Each row of a before or after table is a point. One or more steps were done to the points. Then noise was added and the rows were shuffled. The steps act on columns, c1 being the first. Write out the steps. A step turns or swaps two columns, mirrors them in a line or flattens them onto one, adds a multiple of one to another, or multiplies or shifts one. Angles are multiples of 10 degrees, from the lower column toward the higher: turns from -170 to 170, lines from 10 to 170 but not 90. Use the fewest steps. Two steps may share a column if one is a turn and the other turns, adds or multiplies; they go together, in the order done. Otherwise the lowest column goes first.
In the rows, 128 means zero.

Before (9 x 3):
[[127 134 165]
 [110 120 124]
 [148  89 149]
 [102 109 117]
 [160 109 165]
 [173 137 116]
 [138  89  95]
 [164 155  85]
 [153 165  75]]
After (9 x 3):
[[ 95 178 148]
 [123 103 100]
 [116  86 152]
 [ 86 143 146]
 [136 131 181]
 [106 193 144]
 [160 124 139]
 [ 94  85 133]
 [148 125 132]]
Steps: turn c2 and c3 by 50 degrees; turn c1 and c3 by 160 degrees

Before:
[[ 92 112 140 210 142  90]
 [126 133 112 165 118 135]
 [ 90 138 128 131 100 107]
 [134 137 113 134 109 116]
 [147 109 132  81 131  90]
 [167 121 135 152 125 167]
 [117 158 140 159 138 188]
 [184 131 133 146 153 102]
 [ 70 107 111 104 193 120]]
After:
[[155 148 111 131 147  72]
 [130 166 126 135 108 133]
 [ 76 210 125 113 144 119]
 [184 153 135 120 131 133]
 [117  81 127 109 134  88]
 [158 158 128 157 143 183]
 [126 134 133 137 105 116]
 [ 87 131 148 137 109 136]
 [ 79 104  69 106 155 159]]
Steps: turn c1 and c6 by -40 degrees; swap c2 and c4; turn c3 and c5 by 50 degrees

Before:
[[125 143 112 104 108  84 124  99 114]
 [ 77 103 137 156 170  94 116 125  90]
 [115  73 146 175 126 101 132 150 108]
 [102 111 161 179 137  92 171 151  85]
 [102 146 158 142 140 135 124  70 111]
 [121 144 134  56  92 148 175 103 123]
 [ 89 141 157 131 122  97  91 126 124]
 [118 162  94 123 151 139 186 114 141]
 [132 157 155 104 170 127 137  91 125]]
After:
[[155  73 178 135 126 155 132 149 106]
 [190 106 170 142 168 146 116  94  91]
 [178 142 186 142 126 130  93 132 124]
 [172 110 190 167 139 169 170 146  85]
 [132 163 124 148 150 105 187  97 140]
 [159 137 139 115 108 171 126 114 113]
 [143 145 187 156 140 118 125  62 113]
 [127 156 183 123 171 134 136  59 125]
 [121 142 166  67  93 113 176 128 125]]
Steps: turn c1 and c6 by 140 degrees; add -0.7 times c9 to c6; add 0.7 times c2 to c4; shift c3 by 30; add -0.7 times c5 to c8

Before, 13 rows:
[[189 182 194  98 153 169 173 163 122  69 103 132  79 162]
 [122  82 141 146 114 132 105 119 164  87 129 111 132 172]
 [112 108  78 144 132 125 157 153 115  92 157 141 100 198]
 [133 130 118 124 108 143 110 104 137 163  95 115 154 111]
 [129  84 159 107  93 149  42 108  75 136 116 153 136 160]
 [174 100 118 122  99 101 107 136 101  91 173 166 124 151]
 [120 147 155 131 102 155 106 116 148 111 128 158  80 151]
 [ 93  93 165 137 151 137 128 176 152 131 129 176 140 150]
 [ 97 134 148 172 119 131 156 121  58 138 156  74 106 143]
 [123 106 174 150 145 141 135 151 133 173 134 127  83 138]
 [101 131 129 131 147  95 126 136  95 160 161 123 127 167]
 [ 95 110 141  95 133 160 124 133 129  89 149 134  78 145]
 [ 95 109 153 115 133 189 129 153 155 143 152 124 137 168]]
After, 13 rows:
[[111 108  77 143 132 153 157 132 145  91 174 141 101  68]
 [128  84 159 107  93 108  42 107 105 137 161 153 137 123]
 [ 95 110 142  94 133 133 124  96 159  89 133 135  78 101]
 [133 130 119 124 108 105 111 113 167 164 131 115 154 165]
 [189 181 193  97 154 162 173  87 152  68 171 132  78 132]
 [123  82 141 146 115 119 106 125 194  87 165 111 131 105]
 [ 95 109 153 115 134 152 130  67 185 145 149 124 137  87]
 [ 93  93 165 136 150 176 129 119 181 131 147 175 139 117]
 [121 146 154 131 101 117 107 101 178 112 149 158  80 118]
 [173 101 118 122  99 137 108 154 131  91 125 166 125  76]
 [ 97 133 147 172 119 121 156 125  87 139 128  75 106  96]
 [101 131 129 131 147 137 126 161 125 160 145 123 126  80]
 [124 106 174 151 145 150 134 115 163 173 134 126  83 117]]
Steps: turn c6 and c8 by -90 degrees; shift c9 by 30; turn c11 and c14 by -120 degrees

Before:
[[ 92 112 113 103 147 100 156 134 100 170  88 156 145 113 129 100 155 147
  155 114]
 [134  81 137  53 125 180 118  89 200 131 152 136 137 110 137 111 146 126
  120 176]
 [145 123 127 116 153 167  96 121 133 144 112  81 109 108 155 137  99 166
  103 137]
 [128 132 111 135 181  88 176 114 128 131 126 146 144 167 107  96 174 135
  135 112]
 [ 93 130 118  93 135 164 107 134 134 110  86  84 135 132 134 146 105 175
  116 170]
 [107 154 137 115 164 102 197 115 118 158 133 178 140 127  72 115 154 181
  149 100]
 [121 146  72 125 137 209  82 137  88 120  89 117 140 130 118 129 115 166
   88 121]
 [113 152 147 135 135 140 160 125  98 131 102 138 115 133 115  79 163 142
  143 127]
 [128 145 150  66 123 168 111  85 198 125 132 121 165 150 151 112 117  97
  119 132]
 [137 140 126  50 144 160 127  77 186 113 136  92 132  99 113  94 137 106
  139 138]
 [128 131  88  62 126 184 110 150  99 146  78 112  90 143 151 163 106 176
  114 156]]
After (11 x 20):
[[ 92 113 112 149 119 104 155 135 100 166  85 151 147 113 116 100 157 147
  106 108]
 [143 122 127 138 123 164  96 118 127 143 117  78 107 114  88 138  97 167
   55 130]
 [134  84 136 215 130 181 118  88 200 131 151 136 138 109 125 112 145 124
   74 148]
 [134 144 126 200 107 163 128  76 183 117 138  89 132 100 130  96 136 103
   89 110]
 [ 95 129 118 178 126 163 107 133 130 107  91  80 139 134 120 148 102 175
   65 159]
 [103 154 134 133  67 107 195 117 122 158 131 179 144 126 158 115 154 182
  100  99]
 [129 143 149 186 141 167 110  89 197 123 131 122 167 149 109 110 111  98
   69 113]
 [134 131 111 112  76  91 172 116 125 130 125 148 145 164 117  97 172 134
   85 114]
 [123 146  73 129 110 210  80 137  88 123  87 116 143 127 131 129 115 167
   36 120]
 [128 133  91 205 141 183 106 151  94 146  75 115  89 139 110 165 104 178
   63 132]
 [116 153 149 124 120 141 159 119 101 129 102 146 114 131 138  77 165 142
   97 133]]
Steps: mirror c4 and c20 in the line at 80 degrees; turn c5 and c15 by -150 degrees; shift c19 by -50

Before (9 x 32):
[[157 103 155 134 103 132  89 111 112 111 147 117 160 143 109 162 113  73
  173 103  67 143 128 113 154 141 165 147 106 138 155 150]
 [ 95 109 111 137 134 164 120 102 109 111  93 160 149  78  99 102 102 138
  126 139 102  88  81 140  87  99 109  99 130 125 140 123]
 [144 110 121 184 124 169 156 106 125  83 139 154 125  99 137  96 130 173
   83 176 106 116 140 147  72 151 125 120 128 133  89 145]
 [ 78 139 155 171 101 109  87 188  42 110 180  90 103 170 171 109 177 113
  122 124 153 178 171  73 150  64 159 139 134  83 158  87]
 [142  97 112  90 115 107 103 137 118 102 179  94 175 142 126 123 122  95
  145 117 107 125 125 132 135 143 168 142 135 158 168 161]
 [139 135 139 179  88 183 128 127 138 132 126 110 121  97 120  90 119 141
   97 160 121 121 103 143  91 150  79  88 130 136  92 137]
 [130 110 129 135  98 112 128 155  99 126 114  96 157 143 109 145 118 110
  146 104  93 123 148 115 162 150 159 169 111 117 167 170]
 [106 108 127 139 148  78 107 122 119  83 164  74 115 132 134 122 143 108
  168 118 114 104 142 111 162 131 184 174 163 161 156 113]
 [110 148 126 131 111 147 148 119 116 144 102 163 151 100  93 114 107 132
  132 176  79 132  66 164 114 100 104  99 103  88  84 140]]
After, 9 rows:
[[147 114 117 185 118 169 153 103 122  90 132 160 125 102 134  93 130 174
   85 164 104 119 140 151  76 143 126 118 132 138  86 107]
 [155  98 154 137  76 130  91 111 116  98 141 115 160 144 111 164 113  70
  172 116  68 143 127 138 154 140 169 147 107 146 155 129]
 [140  98 112  89  98 114 107 135 116  84 163  97 173 141 129 127 123  97
  141 122 104 124 126 146 134 142 166 140 133 175 168 134]
 [ 76 135 159 171  79 112  89 184  47 139  85  87 102 172 169 107 176 112
  124 120 154 177 166 203 151  69 159 137 137 179 156  85]
 [ 95 109 108 137 137 164 121 103 109 119 126 155 150  76 103 103  99 137
  125 136 105  88  82 167  88 100 106 102 133  96 141 115]
 [102 106 128 139 164  79 103 120 119 102 165  73 113 131 135 120 145 105
  169 123 107 104 142 126 157 133 182 172 160 164 159  87]
 [109 147 124 134  92 148 148 121 118 135  91 158 151 101  97 115 108 136
  128 158  83 131  68 187 115 102 106 100 105 104  82 147]
 [143 132 140 178  47 184 129 123 135 125 133 115 123  98 120  94 119 142
   95 153 121 122 105 129  93 149  77  87 132 126  92 138]
 [132 108 126 134  64 110 130 154 100  97 115  94 158 145 108 145 116 114
  146 113  91 122 146 158 161 148 163 168 111 115 166 162]]
Steps: multiply c5 by 2; add -1.5 times c9 to c24; turn c10 and c32 by 40 degrees; swap c11 and c30; multiply c20 by 0.7
